Each row of a before or after table is a point. The points were changed in one or more steps. Then noise was added and the rows were shuffled. The steps act on columns, c1 being the first. Write out the steps. A step turns or swaps two columns, mirrors them in a line or flattens them onto one, adds a multiple of one to another, or multiplies or shifts one. Angles are multiples of 10 degrees, from the lower column toward the higher: turns from -170 to 170, lines from 10 to 170 but not 90. Use the fewest steps. Two steps may share a column if one is a turn and the other turns, adds or multiplies; they go together, in the order done. Otherwise the lowest column goes first.

Before (8 x 3):
[[-2.9  4.8  3.4]
 [-0.2 -2.2  3.0]
 [-1.3  1.6  8.8]
 [ 2.4 -1.0  0.8]
 [ 1.6 -4.1 -1.0]
 [-2.4  2.5 -1.0]
 [ 4.2 -2.1 -0.7]
 [ 5.8  0.4 -7.1]]
After (8 x 3):
[[-2.6  1.4 -9.0]
 [11.6 -2.8  6.5]
 [ 3.1  3.6  2.3]
 [-5.8 -3.3 -4.9]
 [ 4.8  1.3 -0.5]
 [-4.7 -2.9  0.1]
 [ 8.5  1.8  1.4]
 [-0.3  3.2 -2.1]]
Steps: multiply c1 by 2; turn c2 and c3 by -160 degrees

Before (13 x 8):
[[ 5.3 -2.0  3.6  4.9  2.8  0.4  5.0  5.2]
 [-3.3  3.6  0.7 -0.2 -1.9  4.8  0.7  3.7]
 [ 1.2  1.6 -1.8 -8.5  4.3 -0.1 -1.2 -0.7]
 [-5.3 -1.2 -2.6 -6.7  5.0  5.9  3.3 -7.8]
 [-2.4  1.7 -9.1 -3.1  1.8 -1.4 -2.0 -8.2]
 [-5.7  5.5  0.3 -2.9  5.6 -3.7  6.8 -9.0]
 [ 0.4 -0.3 -3.0 -8.1 -6.6  5.1 -0.5 -6.6]
 [-1.2 -1.8  5.6  5.3  4.2 -1.4  1.0  6.5]
 [-0.8 -5.9  5.4  2.5  1.4  0.9  1.3  7.6]
 [ 0.5 -0.1  5.9  1.7  1.2  1.9 -3.1  1.2]
 [-3.6  1.9 -1.2 -8.5 -6.2 -0.8 -0.7 -5.7]
 [ 0.8 -5.1  3.2  2.6 -0.9 -3.3 -2.0  4.0]
 [ 0.7  1.5 -0.8 -3.3  1.3  0.4 -3.3 -8.6]]
After (13 x 8):
[[-0.8  2.3 -6.7 -3.8  5.7 -3.9 -1.0 -8.9]
 [-0.9 -1.1  3.7 -3.5  1.7 -1.5 -8.3 -8.0]
 [ 0.4 -8.4  1.1  2.6 -0.9 -3.5  3.5  3.9]
 [ 0.9 -4.5 -1.6  5.0  4.2 -1.6  5.5  6.6]
 [ 0.1 -8.9 -2.0  2.5  1.3  0.9  5.3  7.8]
 [-0.5  0.5 -0.9 -1.0 -2.1  4.8  0.8  3.7]
 [-1.3 -1.8  1.5 -7.9  4.4 -0.3 -1.6 -0.5]
 [-1.4 -1.1  0.8 -8.8 -6.2 -1.1 -0.7 -5.7]
 [ 1.3 -4.9 -5.6  5.5  2.7  0.3  2.4  5.1]
 [ 0.2 -3.4  1.9  1.5  1.2  1.9  6.7  1.3]
 [-1.2 -4.2 -2.9 -7.4  4.9  6.0 -3.3 -7.5]
 [-0.6 -1.8  3.1 -3.0  0.8 -0.1 -0.2 -8.5]
 [-1.4 -3.2  1.2 -7.6 -6.6  5.2 -2.3 -6.6]]
Steps: flatten c1 and c4 onto the line at 80 degrees; shift c2 by -3.0; turn c3 and c7 by 100 degrees

Before (11 x 12):
[[ 1.8 -3.9 -2.2  5.4 -3.5 -6.7  8.1 -1.4 -0.2 -3.4 -3.7 -4.6]
 [ 6.5 -0.2 -6.4  1.5  0.5  1.2 -5.2 -4.8 -0.3  3.8 -1.6 -1.7]
 [-3.6 -5.3 -0.5  3.4 -0.8 -5.4  0.6  1.9 -5.0 -5.9 -1.2 -3.8]
 [-1.2  0.8  4.4  3.0  3.6  3.0  4.9 -4.0 -0.1 -0.9  0.4 -1.7]
 [ 3.3 -2.0  3.1  0.2  1.3  3.0 -0.4  3.8 -6.2  3.8  2.1 -2.0]
 [ 0.5 -2.6  3.4 -0.7  2.9  3.7  3.3  1.1 -1.8 -1.1 -7.9  5.6]
 [-1.5 -0.6 -5.1 -8.3  5.2 -2.8  1.3 -1.0  1.8  0.0 -2.3 -3.7]
 [ 6.5 -3.8  7.5 -0.7 -7.7 -6.8 -7.7 -6.0 -1.8  1.1  5.7 -8.1]
 [-1.0  1.0 -1.5 -4.4  1.5 12.0  1.8  0.9 -4.1 -4.0  8.6  0.1]
 [-2.5  0.1  1.2  7.5 -6.7  5.1  1.2 -0.6  3.7  0.4  0.5  1.4]
 [ 1.7  1.1 -5.1  0.8 -1.5  4.0 -2.1 -3.3 -1.8  4.4  5.9  5.4]]
After (11 x 12):
[[  3.8   3.2   8.5   2.5   0.4   4.0   3.8  -4.8  -0.3   1.0  -1.6  -5.0]
 [ -4.0   1.8   2.2   1.0   1.5   3.8  -0.8   3.9  -6.2   3.1   2.1  -3.8]
 [  5.0  -0.1   0.5  -7.1   5.3   0.2  -1.1  -0.8   2.0  -2.8  -2.2  -3.3]
 [  0.0  -0.8  -2.8   8.6  -6.6   0.5  -0.9  -0.3   3.7   4.9   0.4   2.2]
 [  1.3  -2.2   2.4   6.5  -3.8  -3.2  -8.5  -1.4   0.1  -6.5  -3.6  -2.2]
 [  1.7  -1.7  -0.5  -3.7   1.7  -4.2  -0.6   0.8  -4.1  12.0   8.5   1.9]
 [ -3.8  -3.8  -2.7   3.9   3.6  -0.8  -3.3  -3.9  -0.1   2.9   0.3   2.2]
 [  4.3   0.7   3.4   2.0  -1.5   4.1   2.3  -3.5  -2.0   3.9   6.1   4.9]
 [ -3.6   0.0  -1.1   0.2   2.7  -1.1  -4.3   1.4  -1.9   3.7  -7.7   5.7]
 [ -9.1   7.9   3.3   0.4  -7.7   1.0   3.4  -5.9  -2.0  -7.3   5.7 -15.8]
 [  1.6   3.8  -3.3   4.3  -0.8  -6.0  -4.0   1.7  -4.8  -5.5  -1.1  -7.5]]
Steps: turn c1 and c3 by 110 degrees; turn c2 and c7 by 140 degrees; add -1 times c2 to c12; shift c4 by 1.0; swap c6 and c10

Before (14 x 20):
[[  3.1  -0.9  -1.2  -3.7  -2.0   6.4   4.7   5.4  -2.3  -0.8   5.2   3.7
   -7.0   5.0  -1.1   5.3  -0.3  -4.0   0.4  -2.9]
 [ -1.1   7.5   4.0   6.8  -3.7  -5.3   0.1   1.7   5.7  -0.1  -0.5  -6.6
    5.5  -5.5  -0.4   2.4  -6.4  -1.8   8.8  -8.1]
 [  3.4  -3.4   5.9  -3.4   3.1   4.9   7.5   1.2   5.2  -2.2   2.5  -1.2
   -2.2   4.7   0.5   5.1   3.4   1.3  -1.4  -2.9]
 [  2.9   7.8   1.9   2.6  -0.1  -6.0   1.8  -1.1   7.6  -9.1  -6.6  -4.6
    5.6  -6.7   4.4   0.0  -7.1  -6.5   3.7 -11.7]
 [  0.1   2.1   1.7  -3.5   4.1   2.2   4.5   4.7  -1.0  -1.3   5.6   3.4
    1.0   1.4   1.7   6.1   4.9  -0.9  -6.6  -2.8]
 [  0.6  11.9   2.7   5.2  -7.3  -1.4  -2.7   0.7   4.3   5.2  -7.2 -10.3
   -2.9  -1.7  -1.4  -5.0  -1.3   0.1   1.3  -5.5]
 [  4.3   0.4   0.2  -0.6  -1.3  -0.3   4.7   0.9  -4.4   5.9   1.9   0.7
   -5.6   0.6   3.4   0.2   4.2   2.9   2.8  -5.5]
 [  1.6   2.3  -4.6   8.4  -0.4   1.9   1.8   5.5   2.9   0.2  -4.2  -0.7
   -1.4  -0.8  -0.4  -0.7   1.5   2.2   4.8  -2.9]
 [ -0.2   2.2   0.8   3.4   0.3  -3.5  -0.2  -4.2   8.8  -2.2  -2.3  -4.5
    1.2  -9.6  -0.5   5.5  -3.8  -6.2  -0.4 -10.6]
 [  4.2   2.4   1.2   0.3   6.0   5.8   5.3   3.6   1.3   5.7   3.0   1.9
   -2.9   1.0   1.4  -0.1  -0.2  -4.3   2.2  -0.7]
 [ -3.7  -1.8   5.5   0.3  -6.0  -3.0   2.3   2.2   5.2   1.2  -1.3  -8.1
   -0.3  -1.8   7.1  -1.7   3.1  -7.4  -3.6  -2.7]
 [  1.7   1.0  -1.4   3.7   1.7   0.6   4.8   5.3  -5.1   6.5   0.6  -3.7
   -8.0   4.6   2.2   1.3  -4.8   4.0  -2.0  -1.2]
 [ -1.0   0.6   2.3  -4.8   2.4  -3.9   9.5   4.6   3.2  -2.0   2.3  -4.8
   -4.1  -2.4  -1.7   2.2   4.1  -5.3  -1.5  -4.1]
 [  0.8   1.4  -0.5  -2.9   3.4   2.8   3.7   0.2  -0.7  -3.0   6.7  -4.6
   -5.9   0.3   4.8   4.6   4.2  -1.0   0.3   1.5]]
After (14 x 20):
[[  3.7   7.5   4.0   1.0  -0.7  -5.4   0.1  -3.8   5.5  -3.4  -0.7  -6.2
    5.6  -4.1   2.2  -6.8  -6.2  -1.9   9.0  -4.2]
 [  3.0  12.2   2.7  -5.8  -6.7  -1.6  -2.6  -1.2   4.4  -6.1  -7.0 -10.1
   -2.9  -1.4   2.3  -4.1  -1.3   0.2   1.1  -3.7]
 [  4.9   2.1   0.6   4.7   2.1  -3.1  -0.3 -10.5   8.9   0.0  -2.3  -4.6
    1.0  -1.1   0.9  -4.7  -3.8  -6.0  -0.3  -6.3]
 [  2.9  -3.2   6.0   5.5   2.7   4.9   7.5   4.7   5.3   2.9   2.6  -0.9
   -2.0   1.4   0.8   2.3   3.4   1.4  -1.5  -3.3]
 [  2.5   2.4   1.3  -0.3  -4.4   5.9   5.2   2.4   1.2   6.8   2.9   2.1
   -2.7  -2.6   0.5  -0.3  -0.4  -4.3   2.1  -2.7]
 [ -0.2   1.2  -0.7   5.1   3.6   3.0   3.9   0.4  -0.7   2.8   6.5  -2.3
   -6.0  -0.3   6.2   1.7   4.1  -0.9   0.4   0.7]
 [  2.8  -0.7  -1.1   5.7   0.3   6.5   4.8   7.0  -2.4  -2.1   5.1   3.3
   -6.7  -2.3  -2.2   2.6  -0.3  -4.1  -0.1  -3.0]
 [  6.9   7.8   2.1  -0.4   8.7  -6.0   2.1  -6.2   7.5  -1.7  -6.8  -2.5
    5.7  -2.2   5.7  -2.5  -7.3  -6.7   3.8  -8.1]
 [  4.6   0.4   0.4   0.1  -6.0  -0.3   4.7   1.0  -4.5  -0.2   1.6   1.8
   -5.6  -0.4   3.0   0.3   4.4   3.1   3.1  -5.2]
 [  1.3   0.7   2.1   2.9   2.3  -4.1   9.4   0.0   3.0   2.0   2.5  -5.2
   -4.2  -5.1   0.2   4.5   4.0  -5.1  -1.7  -1.8]
 [ -0.1  -1.7   5.2  -1.8  -2.5  -3.0   2.1  -0.2   5.2  -5.6  -1.4  -5.1
   -0.2  -2.7   9.4  -0.1   3.0  -7.4  -3.8   0.3]
 [  2.3   2.4  -4.5  -2.0  -0.3   1.8   2.0   1.9   2.8  -0.4  -4.2  -0.9
   -1.7  -5.2   0.2  -7.9   1.7   2.3   4.7  -2.3]
 [  1.2   0.8  -1.3   0.9  -6.1   0.5   4.9   6.7  -5.2   2.9   0.7  -2.6
   -8.0  -2.2   3.5  -3.9  -4.8   4.0  -2.0  -1.4]
 [  1.3   1.8   1.7   6.8   2.0   2.2   4.6   3.6  -0.8   3.9   5.4   4.0
    1.0  -3.3   0.5   2.3   4.9  -0.7  -6.5  -1.8]]
Steps: flatten c1 and c20 onto the line at 130 degrees; turn c4 and c16 by -100 degrees; turn c5 and c10 by 80 degrees; turn c8 and c14 by -60 degrees; turn c12 and c15 by -20 degrees
